Rows are points. Each copy is the shape, with its points in the same order, turned, moved and blurred by noise. Is it also mirrored, or only turned?

Shape (7 x 2)
[[ 34 -37]
 [-37  42]
 [ 25  21]
 [  9   1]
 [ 45  -7]
 [ 58   6]
 [ -9 -70]]
Copy 1 (7 x 2)
[[ 22  57]
 [ 21 -54]
 [ 58   2]
 [ 29  13]
 [ 53  38]
 [ 75  39]
 [-30  48]]
Copy 1 is: mirrored
Copy 2 (7 x 2)
[[  5 -42]
 [ -8  65]
 [ 29  12]
 [  6   5]
 [ 31 -23]
 [ 52 -25]
 [-49 -47]]
Copy 2 is: only turned
Copy 3 (7 x 2)
[[ 30 -17]
 [-54  40]
 [  7  37]
 [ -3  16]
 [ 42   7]
 [ 49  26]
 [ -6 -62]]
Copy 3 is: only turned
Copy 4 (7 x 2)
[[ 37 -56]
 [  2  44]
 [ 51  -1]
 [ 27 -15]
 [ 59 -33]
 [ 76 -26]
 [-13 -74]]
Copy 4 is: only turned

Shape (8 x 3)
[[-18   6  -4]
 [ 22   9  -1]
 [-36 -55 -33]
 [  6  38  15]
 [  7 -47 -57]
 [  9 -18 -20]
 [ 18  21  55]
 [-24  14 -22]]
Copy 1 (8 x 3)
[[ 35  11 -13]
 [ 12 -25 -26]
 [ 95 -12  -5]
 [-16   3 -24]
 [ 86 -41 -43]
 [ 42 -34 -24]
 [-25 -18  14]
 [ 33  19 -27]]
Copy 1 is: mirrored
Copy 2 (8 x 3)
[[-33  -8 -14]
 [  2  -9   2]
 [-38  51 -54]
 [-18 -39  11]
 [  8  40 -61]
 [  0  14 -20]
 [-24  -8  53]
 [-28 -16 -33]]
Copy 2 is: mirrored

Shape (12 x 6)
[[  6 -17 -34  22  31  79]
 [-45 -42 -32 -34 -12 -67]
 [  3  26 -25 -28 -51  62]
 [ 15  37 -15 -34 -34  19]
 [-55   5 -50   6  -2  52]
 [-35 -33 -34 -55 -24  48]
 [  5  -6   7   9 -38 -11]
 [ 41   4 -16 -32 -62 -37]
 [-42   4   2  -5  16  38]
 [  8 -53 -15  37   0  39]
 [-14  52  18  -9 -65 -24]
 [ 16  14 -16  52 -43   2]]
Copy 1 (12 x 6)
[[-27 -38 -16  -2  15  85]
 [ 28 -44 -10 -19  48 -77]
 [ 49  -2 -11 -27 -44  49]
 [ 49  22 -10  -8 -17  22]
 [-24 -44 -27 -50 -23  26]
 [ 37 -47   2 -62  11  27]
 [ 25 -16  15  31  -6 -11]
 [ 86  -1 -18  34   1 -19]
 [-25  -6  13 -30   2  16]
 [-11 -64   7  28  15  48]
 [ 39  32  13  11 -51 -36]
 [  8 -22 -13  53 -34   6]]
Copy 1 is: only turned
Copy 2 (12 x 6)
[[-23 -12  -3   3   5  95]
 [  3 -66 -34 -37  46 -43]
 [-28  28 -47 -62 -23  52]
 [ -7  43 -26 -53  -2   6]
 [-57 -27 -40 -18  -2  56]
 [-22 -42 -28 -82  14  44]
 [ 26  -3 -27 -17 -21  -1]
 [ 51  22 -68 -52   3 -25]
 [-39 -17  19 -22  -4  33]
 [ 31 -37  -4  12 -16  58]
 [ -8  27 -31 -49 -36 -44]
 [ 14  22 -39  16 -34  14]]
Copy 2 is: only turned

Shape (13 x 8)
[[-35  -8 -12 -31 -16 -10 -22  39]
 [-45  31 -19  -1 -32  64 -26 -27]
 [-49   0  30 -66 -35  16  15  -1]
 [-52  39  41  -1  39   9  26 -35]
 [ -2  27 -16 -17  13  43  -1  22]
 [-18   9  15  16   4 -26  49  32]
 [  2 -48 -21   9 -30  11  40  18]
 [-35   8  34 -18  14  15 -21  23]
 [-34  48  50 -14 -36 -15  46  46]
 [-51   1 -34 -52  45  49 -25 -29]
 [-16 -34 -41 -53 -23  -4  -7 -36]
 [ -5 -13  11  -5 -10 -26 -34 -35]
 [ 33 -13   0  16  25  41 -21  17]]
Copy 1 (13 x 8)
[[ -8  -8 -10   3 -18 -59  35  39]
 [-73 -27  17   8 -35   4 -16  20]
 [  2 -37   8  23 -60 -36  30 -11]
 [  2 -24  23  67  -3  29   4 -21]
 [-19  13 -33  10 -42   5  -7  30]
 [ 23  36  23  29   0  -9  43   3]
 [ -3  18   7 -47 -24   5  57   9]
 [ 25 -36   3  25 -26 -14  -8  41]
 [ 26  42  41  55 -49 -40  28  11]
 [-28 -67 -62  19  -9  17   9  24]
 [-34 -38 -36 -30 -10 -34  32 -26]
 [ -1 -25  10 -26  17 -29 -18 -15]
 [ 14   1 -20 -46 -11  22 -23  34]]
Copy 1 is: mirrored
Copy 2 (13 x 8)
[[-48 -27   9   8 -26  37 -28 -35]
 [-20  50  25 -46  -6  56 -26 -11]
 [-47 -14  11 -46 -44  18  20 -47]
 [-25  45  68   5   4 -32  36 -45]
 [-16   7  12   6  12  60  25 -16]
 [-38   2  -2  51 -27 -20  20 -25]
 [-24 -27 -30   9 -21   6  -1  41]
 [-23   3  58   8 -35  28   3 -38]
 [-42  25 -11  29 -68  -3  30 -73]
 [-51  -5  71 -31  43  59   8 -15]
 [-30 -45  -3 -56  36  15 -16  -9]
 [ 26 -23  25 -15   9  -6 -26 -37]
 [ 24  -6  31  39   5  51   2   8]]
Copy 2 is: mirrored
Copy 3 (13 x 8)
[[-20  -5  -9   0 -24  -9 -52  55]
 [-61  47  53 -35 -21  23 -44   3]
 [-37  42   7  -7 -72 -22  -3  51]
 [-41  50  25 -24  13 -50  32   1]
 [-29  25  -2 -49   8  30 -21  45]
 [  8 -17 -14 -58 -13 -40   7  20]
 [-13 -37 -25 -44 -47  22  -1  11]
 [-31  11  26  -3   1 -12  -2  63]
 [ 19  15  16 -64 -38 -71  -2  69]
 [-94  55 -15   6   3  29 -15  16]
 [-28  31 -30  15 -62  24 -34  -9]
 [  9  14  18  22 -16   1 -16  -8]
 [-13 -11  15 -29  27  55   0  30]]
Copy 3 is: mirrored
Copy 4 (13 x 8)
[[-37  42 -16  47  25 -11   8  16]
 [  4  62  22  35  37  17  29 -75]
 [-45  27  28  43  12  -8  71  -1]
 [-59  12  57 -21  11  36  14 -37]
 [ 11  37  19  25  54  31  15  -4]
 [-17   4   7  11 -25  45  -5  37]
 [ 12  -6 -46  34   0  38  40  10]
 [-53  11  35  40  35   2   1  -1]
 [-15  23  58  46 -33  11  10  32]
 [-40  57  12  -3  95  33  42 -46]
 [-14  34 -46  -2  39 -11  60 -25]
 [-28   5 -25  -5   5 -34  -5 -34]
 [ 17 -21  -3  23  59  24 -16 -12]]
Copy 4 is: mirrored

Shape (12 x 9)
[[ 48  35  28  -4 -14   2 -23  24 -11]
 [-17  17 -25 -11  16 -26 -10 -28 -34]
 [  7  23 -28   6  -3   7 -12 -45  33]
 [ -1  28 -32 -41 -14  -5  55  60  63]
 [ 10 -28  21   9   5 -31  -8 -24  33]
 [-27  42  54  13   6  -4 -29 -16 -37]
 [ 41 -38 -40  -8  11  -1 -28   2  27]
 [-23   5 -56 -14  65 -10  -5 -32  17]
 [ 16  17 -13  29  35   7 -18 -20  38]
 [-58   9  17 -61  24  13  11  -4  48]
 [  4 -69 -26  -1 -52 -21 -32  78 -14]
 [-17 -59  16  13  -6   7  39 -24 -47]]
Copy 1 (12 x 9)
[[ 40  32   5  -2  26  18 -32 -40  11]
 [-24 -34 -12 -21  31   5 -20  13  -4]
 [-42  12 -31  -8  -5 -11  -9 -35  13]
 [ 28  26 -22  -7 -23  16  83  14  41]
 [ -7 -30   8  15  11 -25   2 -58  29]
 [  2   4   2  27  87  -1 -36 -10 -19]
 [  8 -11  19 -26 -53 -30 -16 -31  24]
 [-51 -15 -26 -25  11 -68   4  17  16]
 [-18  24 -25  15   6 -49 -16 -35   6]
 [-39  15  34  -5  43 -21  80  11   5]
 [ 49 -40  59  23 -49  37 -19  29  32]
 [  4 -89  -1   8  10   3   9 -33 -56]]
Copy 1 is: mirrored
Copy 2 (12 x 9)
[[ 35  51 -31 -10   4  -9  20 -12 -22]
 [-20  12 -19  47  15 -26  -6 -34  22]
 [  1   6 -23  10 -21  -1   4  20  59]
 [-21 -11   5  -6   2 -36  66  84 -22]
 [ 29 -24  -5 -14   2 -26 -32   3  19]
 [  5  68  26  10  30 -15 -21 -51  24]
 [-11 -29 -64  -2 -20   4 -15  12  -5]
 [-60 -18 -43  25  30 -11   0  13  58]
 [  2  17 -30  -4  17  14 -21  29  49]
 [-55   5  30 -42  12 -16  25  13  34]
 [-27   0 -11   9 -50 -18 -48  14 -95]
 [  2 -36  42  47   2  33 -20 -36 -15]]
Copy 2 is: only turned

Shape (16 x 11)
[[ 14  21 -26  -3  25 -10   1  16  50   8  17]
 [  4 -10  -6  22  47  29  20  -5  20 -51  27]
 [ 28   7 -16 -22 -21  25 -22 -46  -5 -56  10]
 [-30  20  23  -2  38   9  28 -49  42 -45 -21]
 [  1  20 -23   7  41 -43 -15  12 -18  17  -2]
 [ -1   6  -1   6 -28  24  26 -52  49 -35 -23]
 [ 38 -55 -19  13 -11 -42  14  18   7  14   5]
 [ 50 -16  38  -6  43 -31 -12 -16 -16 -10  36]
 [-25  -1   5  27  -9 -17  -9 -67   2 -55  -1]
 [-39  13 -34  46 -23  33 -46 -55 -32 -21 -14]
 [-40  24  49 -28   2 -54  16  17 -21 -47 -16]
 [ -9 -33  20  22 -21   6 -15 -15  16 -32  50]
 [ 33   0  23  39  -5  -4   9 -25  43   7 -41]
 [  7  29  -1 -19   7  14  12   0  40  16 -22]
 [ -9  28 -22  56  -1  -7  14 -37 -28  29   4]
 [ 26 -54   5 -32   5  -6 -12 -11 -20   9  39]]
Copy 1 (16 x 11)
[[ 20  25  11  21  25  10  29   6  16  10 -13]
 [  1 -41  16  15  36  17   8 -12   1 -48 -24]
 [ 31  -4   3  -4   9 -53  -8 -19 -15 -61  29]
 [  3   9  53 -16  15  29 -18 -25  43 -68  -6]
 [-28  -4  19   7   5  -7  22  -6  30  39  30]
 [ 36  27   8  -5  -6 -12 -33 -28  28 -67 -27]
 [ 37 -33   2  16 -27 -29  -4  -4  17  51 -29]
 [ 11 -40  72  32  13 -23 -10 -14 -17  20  22]
 [ -1 -20  24  -1   4 -37 -44  -7  55 -61  17]
 [-39   0 -50 -13  12 -41 -55  -4  28 -49  38]
 [  4 -20  56  13 -67  24  11   4  46 -33  56]
 [ 36 -39   4  41  11 -11 -46  24   9 -32   5]
 [ -3  33  34   7 -21 -18 -41 -14  13  -6 -48]
 [ 18  50  14  -1  -6  23   1 -19   4  -6  -4]
 [-40   6 -19  35   7 -20 -34 -47  47   8  11]
 [ 53 -47  15   7   6 -15 -26 -15 -19  30  29]]
Copy 1 is: only turned
Copy 2 (16 x 11)
[[-26  11 -11  -6  12  22  -4 -36  47  50  26]
 [-11  14 -38 -11  56   2  28 -25  -3  -7  32]
 [ 27 -54 -34 -11 -13 -17  23 -19 -13   5  46]
 [-22 -16  -5 -32  31  19  66 -40  34 -34  27]
 [  0   8  10 -23   4  41 -25 -46  21  17 -31]
 [-23 -26 -21  -2 -19  12  84  -4  20   7  39]
 [-37  43 -17  14 -47  -5 -11 -28 -12  25 -23]
 [  9  17  18  20  -1  -8 -30 -55  -5 -31  19]
 [-27 -64 -17   4   3  17  34 -20  -8 -38   5]
 [ 19 -68 -31 -26  -7  73  20  27 -19  -6  -6]
 [-25 -38  40 -36  22 -44  17 -21  42 -20 -39]
 [-34  -8  -8  18  12   1   2  23 -17 -13  29]
 [ -3  27 -11  28 -35  25  50 -13  47 -17  -4]
 [ -3  14   8 -27 -12  18  35 -17  55  36  27]
 [  9 -14  21  16   4  74  29 -13 -10  20 -18]
 [-15  24  10 -17 -32  -8 -35 -25 -36  -2  36]]
Copy 2 is: mirrored
Copy 3 (16 x 11)
[[ 34  29 -39 -14  -3 -30   8  21  19   1   0]
 [-18  31 -37 -30  31   8  -7 -16  16 -40  19]
 [ -5  15 -19 -18 -28 -15 -60 -32 -40 -20  36]
 [ 16  32 -18 -36 -21  25 -36 -36  45 -54 -20]
 [-17  13 -14  20 -30 -61   5  24  38 -19  -9]
 [ 30   5 -21 -22 -22  43 -46 -34  -5  -3 -14]
 [ -8 -42 -44  12  -7 -36  39 -10 -17   8 -18]
 [-11  15 -30  12 -15 -65  24 -62  13 -35  28]
 [-23 -22 -24 -21 -51  16 -51 -38  30 -30  17]
 [-63  -4  25 -15 -37  10 -80   1  18  17  21]
 [ 24 -23  29  -4 -50 -18  11 -10  29 -95   7]
 [-12 -22 -15 -47 -14   2   9 -38   6  -1  52]
 [ 29 -13 -17  20   5   0 -21 -47  31  20 -27]
 [ 44  34   1 -10 -11 -12 -13  -4   8   0 -31]
 [-41  21  -2  37 -45  11  -7   3  39  20   4]
 [-29   0 -15 -26 -24 -57  33 -43 -35  -9   8]]
Copy 3 is: only turned
Copy 4 (16 x 11)
[[ 24   2 -35  -9  -3  25  13  34  23  20  44]
 [ 24   4 -38  50 -24  31  32 -16 -26   2  22]
 [ 56   3  -7   4 -14   2 -18 -39  -1 -56  14]
 [ 43 -19   4  12  15  35   3   0 -70  19  14]
 [ -7   8 -68 -20  10 -28 -14   8  -3  26  47]
 [ 54  12  18   6   4  41 -15   7 -23 -16 -25]
 [ -8  25 -48  33  14 -36   5  45  41 -11  -6]
 [ 22 -10 -29  38  32 -49  25 -28  13   3  54]
 [ 68  19 -15  27 -10 -15 -45 -19 -52  -5   3]
 [ 33  25 -31  -2 -45   9 -91 -56 -21   1  -6]
 [ -9  -1   8 -13  -8 -59  -3  26 -79  -7  46]
 [ 41   3   2  63 -43 -21 -16  -3  10   0  17]
 [ 13  41   9  21  50  21 -19  12   4  18  -3]
 [  8  -7   3 -30  12  34  -2  19   6   8  19]
 [ 20  36 -43 -19  -9 -18 -31 -34  -2  55 -21]
 [ 11 -42 -34  36  -3 -45  -1  -6  40 -23  11]]
Copy 4 is: mirrored

Shape (16 x 12)
[[ 27  42 -19 -60  -8   6  42  20  14 -41  64  52]
 [ 33   6 -12 -50  -7  37  12  69 -44 -25   0  12]
 [-38  32  11  41  11   0   8  28 -47  56 -16   0]
 [-17  -4  -7  -2  37 -34 -21 -15  24  20 -41 -42]
 [ -5   7  17   5 -35  36   4  60 -10 -20  11 -46]
 [ 21  41   7   4   9 -59   2 -30  16  22 -38  -8]
 [ -5  18 -47 -20 -31  15 -20  35  -7 -22  14   4]
 [-26  -8  28   8   2 -41 -17 -38 -25   5 -33 -18]
 [ -2  -9  21  34  15 -22   0 -30  21  10 -45   9]
 [ 15  12   3  -9  21 -51 -21 -24  -7 -29   5 -36]
 [ 21   9   3  38  34  -8 -30 -19  -7  11  -3  -6]
 [ 27  15 -20 -43 -51  51  -2  17 -27  -6  22 -10]
 [ 14   5 -13  24  22 -31  26 -35  -4  16 -22 -39]
 [  3 -11 -33  11 -36   6  17  47 -39 -22   1  -5]
 [ 17  -7   9  15 -25 -22 -10  46 -17  39   5   0]
 [  8 -25 -21 -46 -13  14  12  20  -8  -6  42 -10]]
Copy 1 (16 x 12)
[[-25  46  23 -73 -47  23 -21 -14 -28 -28  24  48]
 [-39  11  15 -11  -5  67 -46  51  -8 -20 -24  34]
 [ -4 -34  61  40  57  -6  -8  38 -43  14  13 -16]
 [  9  13 -31  15  61 -54  20   7   4  37 -25 -17]
 [-45  17  33  -7  15  51 -42  40  22  37   3 -34]
 [ 54  12  33  -7  51 -48  33   4   1  28 -29  20]
 [-22  28  31  -2 -24  -6 -60  26  -9  31  -3  19]
 [ 28 -23   8   4  45 -50 -13   4   0   6 -47 -45]
 [ 15 -15  15  26  16 -38  50  -3  18  11 -23 -13]
 [ 34  49   4 -21  32 -34 -15  17  20   0 -33 -35]
 [ 33  24  15  42  30 -16   9   5  10  -1   1 -13]
 [-12  15  25  -6 -16  53 -70  -5  -6  28 -22  17]
 [ 30  28  12   8  48  -4  36  -6 -29  32 -39 -26]
 [-24   8  36  17 -24  32 -21  53 -13  25 -29 -18]
 [ 27 -18  20   6  15  26  -2  46 -11  41  18  -9]
 [ -8  13 -20 -31 -20  37 -41   9 -19   9  -7  -1]]
Copy 1 is: only turned
Copy 2 (16 x 12)
[[ 41 -11 -62 -11 -58  44  70 -17  38  11  52  37]
 [ 55  -6 -49  -6 -24  95  -6 -11 -14  20  19  19]
 [  2  13 -30  28  28 -16 -14  45 -43  58  16 -12]
 [  2  -6  29 -26  29 -26 -14  13   1 -19 -20 -15]
 [ -9  -1 -41  23  -4  72 -34   2  18  15  27 -35]
 [ 20  -5  40   6 -20 -34  28  36   6  -3  -7 -16]
 [  4  29 -61 -18 -35  45   1  -3  -8 -11  12  -3]
 [-25  -8  33  28  27  -7  17  10 -26 -13 -14  -4]
 [ 16  -5  26  38   6 -47  -7  -4  -5 -10  -7   1]
 [ -7 -35  21 -13  -3   9  33  19  -9 -40  14 -16]
 [ 19 -17   1   8   4 -31   3  -6 -40  -7  24 -37]
 [ 13  12 -45   1 -43  77  21 -34  -4  30   1 -30]
 [  7 -47   7   4   0 -33  14  20  -4   6 -28 -29]
 [  1 -13 -64  21 -32  47 -25  13 -22   5  -2   5]
 [ -6   3  -2  10 -38  14 -32  13 -31  42  29  -1]
 [ -8 -25 -37 -25 -25  51  13 -35   6  24  17   9]]
Copy 2 is: only turned
Copy 3 (16 x 12)
[[  8  20 -75 -38  27 -34 -18  19 -18  13 -14  66]
 [-20  47   1 -16 -17 -51 -27  58  16 -14 -11  25]
 [-87  -1  40  29 -27  36  14   6  -2  34 -12  13]
 [ -4 -41  51 -12  18  26  -6 -20  19  27   8 -43]
 [-20  57   1   6 -20  14  21  26  37 -24  31   5]
 [-12 -31  29  -4   8 -13   4 -66  -3  53   2  -8]
 [-38  25 -34 -46 -11  -7  -5  18  27  -6 -10 -11]
 [-27 -40  48   0 -11  16  13 -41 -24 -16   4 -26]
 [ -6 -47  46   2  -2  19  16 -49  22   4 -27   7]
 [ 14  -5   8  -6   6   7 -28 -42 -24   4  11 -38]
 [ -3  -5  31  -5 -29  40 -17 -35   1  23 -35  -8]
 [ -9  48 -20 -50 -38 -27  30  38   0  -2  -2   7]
 [  7 -23  24  27   1   7  21 -26  -6  39 -21 -37]
 [-40  22 -25  16 -29 -20   7  24  28 -22 -18 -13]
 [-35  -9   4   9 -61   1  -8  -1  28  19  20  13]
 [ 11  -2 -30 -24 -19  -6   0  52  -2  -8   7   2]]
Copy 3 is: only turned
Copy 4 (16 x 12)
[[ 28  72 -32 -46  18 -12  26 -19  38 -26  42 -49]
 [ 24  59   4 -20  -5 -14   4  90  43 -34 -11 -47]
 [-30  31  20   8 -20  26  33  34 -21  16 -77  20]
 [-14 -47   7  37  17 -13  11  -3 -23 -41 -49 -10]
 [ 10  37  32  41 -58 -19   4  43  18  -6 -10 -41]
 [ 16 -23  18  -3  35 -37  12 -30 -32  -8 -58  -4]
 [ 14  61  -1  15 -12  -4  -3  27 -12 -55   6 -25]
 [-18 -40  44   5   5   1  20  15 -55  -6 -24  -9]
 [ -4 -47  25   2   6 -20  14  -5 -17  -2 -21  31]
 [ 16 -17  36  34  43 -16  36  -4 -33 -23  -7 -40]
 [  8  -6  37  34  33   5  24   2  -1 -18 -25  25]
 [ 45  56  27 -11 -22  18 -30  36  12 -26   2 -50]
 [ 38 -41   5  25  15   4  27   0 -28  -2 -41  -4]
 [ 22  50  -3  23 -27 -17  18  68 -21  -3   4 -14]
 [-19  35  13  21   9 -24 -24  41  -8  28 -30  -5]
 [  9  24 -19  12  -1  13  -9  36  10 -24  27 -52]]
Copy 4 is: only turned
